Rows are points. Each copy is the shape, with its points in the same order, turned, moved and blurred by noise. Some copies are also mirrored. Which?

Shape (7 x 3):
[[ 2.93  0.76 -1.73]
 [-1.18 -1.44 -0.40]
 [ 2.33  1.26 -1.32]
 [-1.24 -0.03  0.82]
 [ 1.17  2.17 -2.18]
 [ 1.64  0.83 -0.70]
 [-2.54 -0.43  2.62]]
Copy 1:
[[ 1.33  1.62 -3.04]
 [-1.13 -0.70 -0.32]
 [ 0.77  1.86 -2.26]
 [-0.93  0.88  1.20]
 [-0.94  2.73 -3.26]
 [ 0.78  1.72 -1.57]
 [-0.92 -0.01  3.20]]
Copy 1 is: only turned
Copy 2, 7 rows:
[[-3.24  2.24  0.05]
 [ 0.11 -0.17 -2.41]
 [-2.42  2.56  0.14]
 [ 1.33  0.11 -0.95]
 [-1.54  3.77 -0.49]
 [-1.62  1.71  0.12]
 [ 2.99 -1.12 -0.62]]
Copy 2 is: mirrored

Shape, 10 rows:
[[-2.39 -0.75 -1.30  1.56 -1.69 -3.45]
 [-0.67 -1.22 -0.75 -0.16  0.01  0.91]
 [-0.54  0.45 -0.96  1.37  1.54 -0.12]
 [ 5.29  0.73 -0.16 -3.60  0.47  0.10]
 [-2.24 -2.36 -0.34  1.25  1.00 -2.94]
 [-2.30  0.87  3.63  2.36  0.93  0.65]
 [-0.71 -1.39 -1.12  0.46  0.06 -2.11]
 [-2.57  0.29  0.97  2.09  1.28 -0.67]
 [-1.40 -0.37 -0.67  1.97  0.93 -1.22]
 [ 1.85 -0.87  0.27  1.87  0.57  0.73]]
Copy 1:
[[-2.10 -1.27  1.27  1.94  1.17 -3.56]
 [-0.21  0.78 -1.37 -0.03  0.47 -0.32]
 [-0.11  0.58  0.91 -0.57  2.20 -0.70]
 [ 2.68 -2.09  0.30 -4.65 -2.71  1.59]
 [ 0.91 -0.19  0.00  1.85  2.03 -3.99]
 [ 1.04  2.17  2.08  3.53  1.57  1.27]
 [-0.10 -0.95 -0.13  0.42  1.00 -2.50]
 [ 0.02  2.00  1.77  1.93  2.27 -0.96]
 [-0.30  0.53  1.01  0.82  2.41 -1.73]
 [ 1.12 -1.47 -0.57 -0.37  1.91  1.40]]
Copy 1 is: mirrored
Copy 2 (10 x 6):
[[-1.54  3.40 -1.27  2.45 -0.96 -1.35]
 [-0.91 -0.07 -0.76 -0.50  0.93 -0.41]
 [ 0.03  0.27 -2.85  0.56  2.26 -0.95]
 [ 4.72 -4.04 -0.20 -0.64 -0.23 -1.65]
 [-1.58  2.43 -0.48  2.73  1.62 -2.52]
 [ 0.08  2.32  0.20  1.00  4.66  2.80]
 [-1.02  0.68 -0.95  1.57  0.42 -1.88]
 [-0.95  2.85 -1.73  1.09  3.11  0.36]
 [-1.25  1.64 -1.73  1.48  1.66 -0.76]
 [-0.65 -2.08 -1.56  1.56  1.58  1.14]]
Copy 2 is: only turned
Copy 3 (10 x 6):
[[-3.46  1.39  1.53 -1.22 -1.99 -3.07]
 [-0.55 -0.10  0.04  1.76 -1.41 -0.36]
 [-0.32 -0.10 -1.04  1.19  0.10 -2.41]
 [ 5.29  2.28  1.77  1.04  0.93  1.65]
 [-1.63 -1.24  1.92 -0.20 -2.27 -3.46]
 [-2.33 -3.28 -1.56 -0.95  1.60 -0.16]
 [-0.60  0.60  1.51  0.17 -1.85 -2.28]
 [-2.16 -1.81 -0.70  0.18  0.27 -2.36]
 [-1.25 -0.35 -0.30  0.14 -1.05 -2.98]
 [ 1.32 -0.36 -1.48 -0.36 -1.35 -0.44]]
Copy 3 is: mirrored
